Each row of a before or after table is a point. The points were changed in one or more steps. Then noise was added and the rows were shuffled. The steps act on how far a point lies along the listed directions, d1 being the first. Name the steps. A step turns or swaps two directions, mirrors them in a line or flattens them onto one, adds a multiple of one to another, or multiplies one. Angles are multiples of 10 degrees, from the lower direction toward the higher: turns from -170 to 170, lines from 10 to 170 but not 90. Use the fewest steps. Two steps may share a direction if one is a turn and the other turns, adds or multiplies; they go together, in the order done. Otherwise the lowest direction goes first.
In the rows, zero is written as 128.

Directions:
(1): [141 181]
(2): [ 75 141]
Before, 12 rows:
[[110 143]
 [117 158]
 [112 128]
 [118 150]
 [120 139]
 [130 110]
 [118 133]
 [147 134]
 [152 166]
 [100 126]
 [139 145]
 [119 106]]
After, 12 rows:
[[200 242]
 [161 179]
 [ 46 121]
 [ 95 217]
 [ 80 128]
 [ 99 143]
 [100  63]
 [104 161]
 [134  73]
 [ 74 173]
 [185 146]
 [ 99 193]]
Steps: multiply d1 by 3; multiply d2 by 3

Directions:
(1): [159  65  98 111]
(2): [ 77  84 168 130]
(3): [170 117 167 179]
(4): [156 135 174  72]
Before:
[[163 118 171 108]
 [123 135 157  52]
 [ 57 145 177  60]
 [177  58 159 121]
 [ 86 163 182  61]
 [163  75 127 167]
 [178 107 177 148]
 [162  67 109 178]
 [151 138 181 138]
 [116 187 164  57]
 [123 122 111 111]
 [125 109 133 157]]
After, 12 rows:
[[141 152  81 177]
 [136 152 133 144]
 [177 130 125 107]
 [129 165  68 183]
 [157  96  66 163]
 [171 107 101 114]
 [114  58 193  84]
 [145  68 179  69]
 [141  48 140  96]
 [143  68 160  66]
 [187 136  85 134]
 [115 113 127 140]]
Steps: turn d1 and d4 by -70 degrees; turn d2 and d3 by 70 degrees; multiply d3 by 0.4

Directions:
(1): [167 134 146 209 119  71 140 138]
(2): [ 85 113 195 100 167  75 148 119]
(3): [105 115  83 124 100 111 218 112]
(4): [ 87  62 108 133  84  97  84 157]
Before (10 x 8):
[[131 196 138  54 162 140 239  79]
 [198 154 108 163 102 124 106 124]
 [176 136 113 213 135  99 117 137]
 [ 81  85 160 112 120  82 190 145]
 [159 163 139 155 147 123 100 158]
 [166 128 125 175 114 118  90 153]
 [147 120 104 199 103 114 132  99]
 [187 152 151 178 114 125 105 132]
 [132 182 106  91 144 207 180  96]
 [ 56 114 138 118 129  99 182 114]]
After:
[[144 164 103 108 141 173 107 150]
 [137 162 112 125 147 168 179  64]
 [176 177 107 128 141 179 144 121]
 [159 183  95 103 177 196 162  96]
 [115 127 214 120 164  88 169 138]
 [160 166 114  96 123 200 129 110]
 [ 44  43  81 111  61 117 109 152]
 [ 73 125 184 137 155  82 149 121]
 [ 19  39 130  36  87  72 101 148]
 [166 161  81  94 110 171 145 103]]
Steps: turn d1 and d4 by -120 degrees; multiply d4 by 1.3; turn d2 and d3 by -40 degrees

Directions:
(1): [142  83 171 138  59  77  87 148  97  88 152]
(2): [120  45 126 126  90 134 172 143 163 189  94]
(3): [180  93  85 144 144 147 100 110 103 177 206]
(4): [107 124 195 198 131 163 180  89 107 125 158]
Before (14 x 11):
[[144  86  80  79  92 108 101 168 128 134 103]
 [132 116  53  76 163 108 142 157 181 219  81]
 [163  44  48  71 126  96 112 166 135 190 146]
 [118 105 121  88 135  96 116 139 151 105 100]
 [107  81 106  89  89  90 126 155 161 168  55]
 [183  56 122 150 135 131  97 120 126 163 210]
 [ 92 194  92  62 194 180 148 146 206 173  61]
 [148 195  96 108 153 130  61  89 118  58 123]
 [102 168  46  67 171 114  86 133 155 119  70]
 [117  99 156 127  91 114 182 140 152 155  69]
 [126 138 129 122 125 111 129 146 151 120  63]
 [145 134 191 194 105 173 177  96  95 147 197]
 [115 101  77  90 141 116 174 165 167 166  56]
 [117 174 131 128 134 101 114 113 110  62 123]]
After:
[[152 168 115  89 122  37  40 166 102  88 143]
 [152 125 172 189 113 180 179  95 101 169 198]
 [127 145 145 129 120 103 118 145 138 100  74]
 [171  70  73  69 105  60  66 175 104 129 162]
 [113 243 157  81 154 111  49 151 123  43 130]
 [185  53 105 137 137 132 100 126 136 176 197]
 [139  93  89  78  88 101  98 171 125 120  97]
 [100 184  69  72 160  97  69 136 139  83  77]
 [115 108 143  99  68  55  78 158 120 100  86]
 [100 147 103 123 155 142 176 107 154 133  84]
 [133 144 133 105 106  57  86 170  96  52 114]
 [128 167  64  96 177 175 131  85 172 135  74]
 [130 122 189 140  72  82 131 141 108  93 109]
 [114 106 128  91 135  95 119 137 151 101  97]]
Steps: swap d1 and d2; turn d3 and d4 by -10 degrees

Directions:
(1): [119 116  64 124 147 107 211  72 105 170  95 159 114 168]
(2): [155 134 118 111 153 139  97  86 196 142  96  95  32 107]
(3): [132  65 156 168 130 173  91 164 101 149  66 174  97 173]
(4): [157 140  74 172  82 124 154 170  75  78 115 108  71  87]
(5): [182 139  59 110 176 164  63 114  81 123 157 112 151 163]
Before, 12 rows:
[[117  73 202 149 132 182  93 149 127 154  79 166 138 177]
 [117 147 120 126 127 110 142 147 104 107 168 137 194 130]
 [ 86 135 183 126 109  99 172 130 139 112 152 137 182 111]
 [126  57 179 179 115 156 122 156 129 171  43 175  92 154]
 [161 141  98 128 127 131 136 137 139 115 148 100 136 108]
 [114 141 131  97 150 123 104 131 102 155 185 144 223 158]
 [123 129 118 106 168 166  95 110 111 153 135 142 159 154]
 [148 107 134 191 117 148 120 180 108  91 134 149 120 133]
 [121 129 120 102 128 123  93 144  97 119 157  98 146 117]
 [132  64 130 156 147 157 137 139  67 162  77 186 147 213]
 [134  77 182 151 136 150  88 166 129 159  47 183  96 181]
 [109 134 111 109 109 108 156 115  98 134 150 141 180 120]]
After:
[[116 124 116  96 127 123  94 137  94 122 161  99 154 123]
 [163 144  97 119 136 126 130 126 152 125 151 100 148 114]
 [103 121 135 117 146 130 109 145  73 160 172 170 249 182]
 [ 84 120 204 136 115 102 163 143 124 117 156 151 215 128]
 [147  80 154 174 115 151 101 187 102 134  38 165  64 157]
 [151 121 124 189 111 136 133 178  94  72 152 143 131 123]
 [133  69 178 172 110 185 101 175  97 127  71 170 118 167]
 [102 127 132 110 104 106 156 131  92 140 150 154 206 135]
 [129 119 113 120 166 175  98 117 101 152 127 151 148 158]
 [100 140 132 130 124 111 141 157  90 109 176 153 230 146]
 [142  67 153 192  93 152 139 178 114 144  45 154  58 130]
 [127  69 112 181 112 145 162 164  34 141  74 185 145 198]]
Steps: turn d1 and d5 by -10 degrees; multiply d2 by 1.6; turn d3 and d4 by 30 degrees

Directions:
(1): [132  92 122 162 176 132 166 121  77 123  88 140 131  88  67  51 104 139
 128 216]
(2): [123 167 164 127 166 169 167  67 128  99  87 160  63 107 166 115 164 206
 117  85]
Before, 8 rows:
[[119 195 167  84 110 150 108  99 189 121 144 138  75 149 211 193 176 172
  136   7]
 [122 136 116 123 151 134 167 127 137 128 103 132 109 133 111 121 119 147
  137 167]
 [127 113 128 142 162 128 138 136 120 113 111 151 135 112  87  77 105 142
  126 181]
 [122 132 134 141 104 127 102 139 141 137 150 143 151 130 158 169 140 100
  119  93]
 [130  92  96 147 115 110 130 153  94 109 121 100 153 101  83  77  92  96
  141 206]
 [123 154 136 105 124 151 131  96 168 128 119 128  93 146 170 160 162 159
  121  55]
 [132 146 138 121 151 121 134 114 126 125 111 141 118 133 139 107 159 144
  125 130]
 [120 145 134 130 150 132 144 114 109  96 112 151 110 122 135 114 141 168
  118 123]]
After:
[[135 147 138 119 153 122 132 114 116 122 110 144 114 131 130 103 158 141
  135 138]
 [131  94 100 145 111 108 120 151 102 110 134 101 148 104 100  91  99  97
  138 195]
 [126 147 129 131 154 128 149 115 109  98 106 149 108 120 127 106 143 166
  119 131]
 [127 134 116 126 148 137 169 127 131 128 106 133 111 131 112 119 116 150
  136 160]
 [130 149 132 106 129 156 134  96 160 125 112 131  88 139 157 148 152 166
  119  61]
 [127 112 126 143 164 126 137 135 121 112 111 154 140 112  87  79 105 143
  123 178]
 [114 192 168  88 115 151 108  97 179 118 140 137  77 139 196 185 170 177
  141  29]
 [123 133 132 135 103 126 105 138 139 138 155 145 150 134 163 169 135 100
  118  89]]
Steps: add 0.3 times d2 to d1

Directions:
(1): [210 120 110  97 110 112 153 132 124 133 128  77 203 120 180 118 102 114
 118 127  58 145 108 135 180  71  50 213 128 151 170 126]
(2): [ 84  69  68 104 103 118 129 128  89 138 133  91  75 127 125 174  70 174
 140  66  42 105  99 128  97 173 116 116 194 140 133 193]
(3): [175 137  70 187 193 142  88 120 132 124  79 118  94 111 171 144 185 147
 160  95 102  87 172  62 153  45 106  79 133 107  93 156]
Before, 10 rows:
[[ 61 113 168  88  92 132 158 126 126 117 157 153 134 142 112 125 103 125
  112 129 176 159 101 160  86 215 175 124 126 142 145 106]
 [156 171 152 120 130 121 163 129 143 131 152 156 217 136 113  86 126  87
   93 173 185 164 131 160 161 111 112 207  68 133 160  61]
 [141 158 161 168 156 127 110 123 135 114 107 148 134 139 137 120 164 123
  136 142 166 153 157 106 140  96 127 105 108  83  98 112]
 [ 96  97 136  85  87 113 132 118 113 100 186 133 109 146  89 120  71 123
  139  98 134 154 122 157 102 184 156 135 153 133 142 141]
 [144 118 171  88 104 114 156 131  95 122 147 116 172 137 101 118 105 102
   89 157  99 157 110 161 138 145 105 173 118 156 174  91]
 [212 122 114 140 166 162 139 137 115 113 123 125 154 127 171 111 160  97
  138 137 118 147 128 117 158  54  83 157 126 124 124 113]
 [108 127 180  67  72 116 161 125 111 123 174 126 166 122 108 127  57 113
   98 164 151 163  82 192 122 168 134 175 130 147 169 112]
 [178  93  56 131 139 135 105 126 112 142 105  91  81 122 174 158 101 176
  148  51   7  96 139  94 127 100  88 138 177 131 112 197]
 [202 164 125 180 173 135 109 134 139 135 104 143 149 112 186 115 190 116
  138 130 123 103 179  87 172  37  98 139 117 140 126 128]
 [170 173 116 156 181 131  90 127 154 128  83 138 138 117 174 109 194 114
  144 146 173  99 188  86 179  51 106 127  89  80 121 106]]
After:
[[ 70  74 128  63  77 119 168 126 102 127 160 108 134 141 134 148  63 144
  112  94 100 156  78 160  92 215 139 154 165 161 169 140]
 [118 161 147 121 131 122 157 125 138 133 149 168 181 142  94 100 127  98
   99 158 195 153 131 160 136 136 139 175  76 129 144  76]
 [127 195 145 178 197 147  72 122 170 123  81 181  98 127 139 105 228 117
  144 164 241  96 208  80 153  75 163  70  71  61  92  95]
 [221 137  98 143 153 144 106 127 142 140 100 109 129 122 182 126 142 142
  137 100  59 110 161  96 158  59  88 159 128 126 110 148]
 [108 154 165 180 158 131 101 118 132 113 104 156 103 141 122 127 169 132
  145 138 185 143 159 103 119 121 155  74 115  76  86 123]
 [120  74 112  65  69 101 146 117  98 102 185  97 128 147 113 129  45 130
  135  80  76 153 104 162 112 173 121 178 168 146 166 159]
 [117 104 156  45  57 106 172 131  97 122 172  99 173 117 121 142  31 126
   98 141 102 160  67 193 137 164 107 203 149 158 187 133]
 [150 115 167  84  97 114 154 127  92 122 144 106 175 138 110 126 102 101
   90 153  87 160 107 164 145 144 100 176 122 164 176  90]
 [196 153 145 165 181 170 126 137 133 103 124 164 141 129 149  96 193  84
  136 158 182 148 146 111 147  62 119 121 102 108 102  90]
 [162 194 162 210 198 149  95 131 158 126 102 192 126 115 156  97 233 106
  139 154 209 101 206  85 157  55 159  87  86 121  96 100]]
Steps: add -0.7 times d3 to d2; turn d1 and d2 by -40 degrees

Directions:
(1): [125 204 101  66 118 107 127 169 140 167 178 112  63 176 142 167 171 151
 116 129 150 144 126 148  65 203 127 128 166  60 130 160 121  74  87 111
 113  93  92 136  93 194 125  28 123 140 179  97]
(2): [113 117 154  86 165 149 123 189 121  83  90 112 135  66 149  77 220 166
  99 116 143 116  77 151  79  83 123 160  85 117 132 118 162  97  81 145
  40 190 192 122 191 152 163  85 138 157 114 181]
Before, 14 rows:
[[116 122 139 106 143 136 129 148 134 113 117 107 135  87 129  92 152 142
  118 121 128 117 106 127 137 115 122 136 129 128 124 109 143 114 110 141
   93 158 156 136 140 135 138 113 140 140 112 140]
 [127 171 113 113 131 120 132 131 129 139 150 127 113 159 116 155 141 139
  118 131 126 135 121 124 116 161 125 128 139 106 119 127 127 108 116  98
  119  98 128 128  96 141 115 107 115 129 147 115]
 [140 147 129 114 133 105 130 132 148 129 140 130 121 143 139 137 127 129
  117 128 115 131 136 141 101 142 144 127 143 121 111 138 125 109 118 131
  133 111 108 127 108 141 114 100 125 141 137 113]
 [126 115 145 128 127 133 136 133 128 127 128 126 138 112 130 113 143 136
  127 115 130 113 105 154 106 101 135 145 112 138 125 112 140 120 134 132
  102 134 149 115 155 132 148 125 154 120 120 149]
 [128 140 123 114 110 108 147 123 122 165 140 116  99 139 127 154 135 122
  122 148 144 133 144 139 140 170 119 114 150 115 119 130 118 111 115 119
  129 113  96 123 103 152 117 106 112 115 143 117]
 [135 143 133 127 131 123 114 115 122 149 138 119 119 151 116 130 134 137
  125 121 126 125 151 137 135 132 125 132 125 126 138 150 122 115 121 127
  139 116 109 122 119 123 120 108 130 122 129 115]
 [117 139 125 116 115 108 125 123 131 151 148 119 112 160 121 144 120 122
  129 118 130 153 142 124 120 146 132 128 158  99 117 137 119 117 108 110
  159 112  98 137 100 143 112 116 118 117 147 115]
 [110 125 137 109 134 130 106 159 125 119 131 115 108 130 146 120 153 138
  114 115 130 136 111 127  93 136 122 122 125 106 130 132 122 115  99 121
  100 117 133 133 135 156 133  77 137 134 139 128]
 [113 103 134 114 151 134 123 165 126 116 117 118 128  96 131 112 163 135
  116 124 130 119 102 122 110 104 117 152 116 123 106 127 139 112 118 136
  105 148 159 118 150 131 130 128 118 134 116 144]
 [124 111 107 194 100 131 132  58 132 163 145 152 166 161 105 172  22  84
  164 141 105 108 180  97 192 148 131  85 162 176 135 115  96 191 181 119
  205  84  77 131  95  72  88 219 114  85 132  97]
 [127 133 135 103 130 143 130 163 108 124 132 116 120 115 126 106 178 135
  116 124 135 119 114 128  86 137 133 129 124 106 126 132 144 103 102 116
  100 127 147 127 128 166 139  97 149 140 130 150]
 [105 157 117  87 148 121 124 166 123 134 142 140 111 119 133 128 190 145
  123 118 139 130 111 147  84 150 131 120 123  83 134 155 141 101  84 126
   95 133 139 137 140 161 135  87 147 148 136 138]
 [159 161  94 171  64  94 138  51 143 197 196 149  97 227 107 211  16  76
  178 144 110 142 193  75 182 215 131  75 181 136 111 150  73 151 180 103
  232  15  31 144  41 107  82 154 115  87 162  60]
 [110 139 133 113 137 136 120 140 127 111 114 122 123 102 139 114 160 132
  124 121 138 133 110 137 115 112 143 155 122 127 121 136 125 117 109 149
   97 140 144 128 137 128 153 107 119 127 156 135]]
After, 14 rows:
[[111  95 151 125 139 128 120 132 122 109 103 122 151 105 126  99 144 129
  122 111 127 141 117 126 127  87 132 145 118 126 117 115 140 130 106 127
  122 161 149 131 149 122 130 146 126 126 115 157]
 [118  65 136 205 125 154 129  69 123 119 101 153 204 103 109 125  48  92
  154 135 103  94 154  97 199  85 129 102 119 208 136  95 117 205 178 137
  166 136 129 122 147  50 108 251 121  94  99 142]
 [137 121 146 122 146 118 127 139 139 104 112 132 143 109 141 108 142 133
  112 124 114 122 120 141 107 103 142 135 118 136 113 126 138 117 116 140
  110 140 139 124 138 126 126 117 130 145 118 139]
 [132 121 145 130 142 134 115 120 117 129 117 119 134 124 117 108 144 140
  121 118 125 119 140 139 140 103 124 139 107 139 139 142 131 122 119 136
  124 138 134 117 143 113 129 120 133 125 116 134]
 [121 158 116  96 125 120 129 138 142 145 153 107 107 135 127 129 132 134
  126 126 130 129 126 128 132 164 125 123 163 103 124 126 127 103 112 128
  122 119 114 142  99 153 123  90 132 131 138 105]
 [124 133 137 121 153 137 129 140 120 102 112 128 144 113 119 116 163 144
  111 125 122 123 100 124 122 110 125 142 103 130 122 106 145 118 114 116
   89 140 173 122 139 121 132 132 120 138 120 152]
 [131 148 126 121 113 119 137 126 134 155 160 127 113 150 126 144 127 132
  132 121 132 123 122 152  99 145 136 133 142 117 124 125 125 111 137 122
  127 102 112 118 121 147 136 104 147 115 143 120]
 [141  19 180 204 140 163 132  83 110  60  53 149 213  50 119  66  97 100
  150 126  98  96 114  79 207  22 123 127  49 229 115  82 139 189 170 159
  112 171 194 123 198  37 142 247 140 115  56 196]
 [105 151 119  86 152 124 124 167 120 131 138 142 115 112 134 124 193 147
  121 118 139 129 106 149  85 144 130 123 121  89 133 153 145 100  83 127
   90 138 141 137 143 159 136  91 151 147 134 144]
 [118 140 111 106 131 119 124 157 134 152 154 117  98 141 128 152 142 128
  123 130 131 133 124 120 102 156 118 141 151  99 104 145 122 102 118 120
  137 106 116 124 109 150 113 104 112 128 143 110]
 [120  99 148 124 132 129 146 132 112 123  97 116 133  86 131 111 158 129
  115 141 139 120 119 141 147 114 118 127 112 143 119 108 138 124 112 135
   93 158 145 116 151 130 136 134 119 124 112 158]
 [112 122 137 109 137 129 105 160 125 118 128 116 110 127 145 118 153 138
  113 114 131 133 108 127  92 134 121 125 124 107 130 131 123 117  99 121
   99 121 135 132 138 155 133  80 137 135 138 132]
 [112 160 123 110 126 128 121 135 133 130 137 122 107 127 139 132 150 129
  128 124 138 140 121 135 112 138 142 149 142 113 120 146 115 111 113 141
  114 120 123 131 113 137 142  93 116 122 175 117]
 [130 143 129 101 125 139 131 158 110 134 141 115 109 125 124 115 171 134
  118 128 137 123 119 128  86 149 134 126 133  99 124 135 139 100 100 113
  108 115 134 130 116 170 134  92 146 138 135 140]]
Steps: swap d1 and d2

Directions:
(1): [167 140 142 163 145 178 137 152  53  79 108 112 118 101 194 146 165  56
 111 132 132  54 108 110  39 157  70  82 145 178 140 138  63 158  68 125
 106  98 187 163 132 120  75 160 180 103 109 143 102 204 116  76 143 148
 173 136  95  77 153  93  93  90  72 140]
(2): [155  93 138 113 186 131 174 241 128 127 109 110 126 104  99 115 166  94
 174 224 117 123  90 210 132  92 116 141 148 114 211 137 146 146 189 166
 162 116 173 110 129 211 175 116 102 141 109 131  90 182 161 139 176 200
 137 129 173 171 129 161 128  83 176 152]
(3): [120 152 107 103 129 133 142 141 132 121  74 127  55 106 152 133 153 163
  74  98 185 127 115 155 104 102  65 194 129  41  67 186 148  95  93 208
 155  96 148 127 194 156 197  78 105 178 127 107 150  87 114  73 151  95
 193 128 151  87 130  54 167  91 110  80]
(4): [115 161 169 127 101 147 124 150 106 103 110 177 126 115  90 138  75 215
 207 121 104 135 111 145 145 172 100 110 190 126 177 105  78  87  69 148
 156 108  69  31 144 125  97 135  83 137 153 141  46 184  71 117 128 106
 177 138 179 116 150 178 134 163  87  39]
(5): [128  90 135 127 158  84 109 146 121 102 174  20 150 152 166 165  87 172
 115 120  57 165  71 182 160 110 140 104 111  89 111 147 121 157  96 109
  64 143  64 107 157 139 126 146  91 101 143 120 146 127 158  86 210 122
 126  53 173  39  87 121  47 104  81 166]
(6): [239 124 127 165 124 199 120 152 126 126 167 153 142 153 109 170 172  82
  95  22  78 188  95 148 160  95 113 123 206 105 138 122 176 144  69 148
  72  49 107 149 127 172 131 135  99 105  72 114 142  89  66 116  70 130
  91 151 128 163 107 177 140 110 150 121]
Before, 10 rows:
[[179  97 136 154 138 151 128 168 127  88 182  70 146 170 126 169  93 168
  131  96  42 187  83 182 182 108 142  95 146  95 166 141 115 144  99 140
   59 111  43  79 126 149 124 151  49  95 100 122 130 124 117  97 143 123
  107  64 179  99 114 170  73 109 102 157]
 [ 97 107 136 114 158  78 140 137 137 137 164  87 159 145 124 119  93 169
  175 190  98 150  96 171 179 130 154 113  80 130 157 129 143 138 170  72
  135 171 104  88 123 131 132 141  88 110 167 141 120 129 173 148 206 150
  104  86 171 114 117 160  87 125 122 155]
 [ 99 102 111 105 170 108 148 160 120 121  89  97 121 105 152 131 151  97
  138 226 137  95 109 171 107 117 128 133 105 112 145 166 133 150 190 126
  139 138 178 142 147 160 150 147 139 130 119 156  89 165 161 117 191 182
  159 117 151 104 136 105 106  83 132 161]
 [ 75 146 152 127 155 124 166 147  51  75  90 115 122 109 187 126  87 139
  163 177 153  44 104 122  50 184  63  87 132 162 128 158  35 123  70 137
  130 138 165 106 124  89  81 150 176 124 139 140  70 233 130  65 194 138
  231 110 123  44 154  69  87 111  40 113]
 [ 74 140 105 134  98 130 113  88 149 151 159 160 164 126 129 133 109 145
  171 128 126 123 176 100 161 155 164  92 117 204 139  84 132 129 162  68
  124 157  97 115 103  94  81 156 165 122 121 126 125 140 114 188  93 141
   76 142 118 152 150 151 134 179 157 154]
 [121 125 141 104 163 116 166 199 123 112  85 106 115 111 142 120 167  74
  151 210 127 121 115 164 121 101 114 146 113 124 159 148 129 154 180 135
  169 128 166 147 135 179 167 115 126 150 122 143 103 149 173 124 177 172
  142 118 139 141 127 111 111  86 164 163]
 [181 144 135 114 166 196 182 245 104 117  66 143  73  96 130 155 170 110
  159 119 146 125  79 216  86  69  45 187 196  64 172 187 130 118  99 223
  168  48 172  80 168 216 172 100  75 168 102 114  85 187  96  60 148 146
  203 154 190 139 137 135 155  52 147  56]
 [125 112 107 133 127  90 127 102 158 143 163 118 147 145  90 104 132 107
  114 154 129 135 151 100 141 109 174 128  67 149 105 140 131 130 181  97
  125 175 157 153  95 121 126 144 163 121 115 154 159 100 157 157  94 135
   62 145  72 147 126 127 116 124 167 183]
 [169 122 123 141 109 164 111 146 145 137 137 149 125 136 124 128 144 114
  130  95 109 175 127 131 128 108 124 152 151 133 147 120 136 116 112 132
  111  98 126 123 104 146 140 121 123  99 112 127 131 117  97 112  94 153
  109 147 153 159 132 150 163 124 138 131]
 [ 72 146 114 125 108  79 146 103 140 134 112 146 127 139 130 125 105 157
  103 136 173  98 151 108 111 143 135 119  99 133  86 128 112 124 140 100
  177 153 136 134 129  84 125 119 155 134 145 121 153 128 153 138 128 128
  133 154 121 106 137  77 122 152 101 123]]
After:
[[204  97 146 156 183 190 161 215  95 120 154 110 172 129 140 148 163  10
  182 153  76 104  97 164  85  95 132  94 160 187 218 119 116 192 149 103
   96  92 178 141  70 172  75 180 139  88  88 135  92 224 138 117 115 205
  102 144 128 179 127 201  89  82 174 171]
 [172 119 126 144 113 161 110 149 144 135 144 140 122 136 127 135 143 112
  130  93 102 178 123 136 127 105 122 154 150 124 145 128 137 124 107 132
  105  95 126 126 106 149 145 115 123  96 111 123 143 103 103 112  97 153
  110 144 152 149 125 143 150 114 137 131]
 [123 120 149 108 159 115 160 204 119 106  92  98 128 109 136 121 156  79
  164 217 108 120 110 170 129 108 123 132 122 138 172 140 120 157 178 124
  163 132 156 140 129 175 159 123 121 138 124 161  95 159 167 130 184 175
  135 114 145 137 131 124 106  90 164 165]
 [ 69 146 111  96 136 101 160 123 155 163 104 164 110 114 108  88 134 158
  159 192 189 112 143 141 142 132 125 169  77 121 128 147 165 101 194 123
  209 161 169 108 128 131 168 103 113 165 166 135 124 102 155 160 151 139
  127 137 138 159 148 120 169 127 151 113]
 [121 132 114 115 128  93 132 130 152 126 138 114 115 137  88 117 112 178
  122 133 127 159 113 151 155 111 134 155  99  83  97 167 127 103 135 154
  143 151 126  90 147 144 157 119 110 144 130 145 136 105 128 116 132 107
  105 130 129 100 119 114 119 115 138 127]
 [148 152 106 139  91 196 160 126 143 134  95 225  92 129  92  93 160 101
  123 123 190 118 182  96 118 128 125 150 130 140 158 134 133  94 173 183
  174 106 161 129  93 122 154 101 119 159  91 132 124  99  98 157  37 128
  124 173 101 225 180 136 203 138 177 111]
 [ 74 138 134 130 160 117 173 125  67  88  91 108 123 109 199 120 114 106
  133 176 179  37 119 100  35 165  66 100 111 170 109 169  55 134  94 126
  132 143 194 143 116  83  95 142 196 132 133 137 101 208 145  75 185 141
  217 116  92  57 155  45 100 106  59 139]
 [ 64 138  83 101 106 114 117 110 160 140 130 113 108 122 155 154 110 214
  117  87 145 161 135 161 170 113 113 154 117  86  63 152 163 106 123 139
  116 129  78  99 181 136 160 112 114 162 131  86 156  87 107 114 147 106
  128 112 167  80 127  86 146 135 128 119]
 [ 95 103 118 113 164 116 144 158 115 117  77 113 126 105 143 126 146  98
  154 236 136  96 119 161 106 129 130 129 112 127 160 151 126 144 191 124
  142 143 179 140 137 152 139 148 138 129 122 162  71 181 156 122 182 185
  159 128 139 119 145 114 115  89 138 154]
 [ 78 136 129 130 112  75 142 109 135 127 135 114 144 149 132 139  91 170
  118 133 140 116 126 129 125 140 146 101 103 135  98 126 102 136 125  86
  154 159 111 118 131  83 114 131 138 117 149 125 142 146 160 125 150 127
  127 134 142  82 122  92  91 153  86 129]]
Steps: mirror d1 and d3 in the line at 10 degrees; flatten d2 and d4 onto the line at 170 degrees; mirror d5 and d6 in the line at 100 degrees
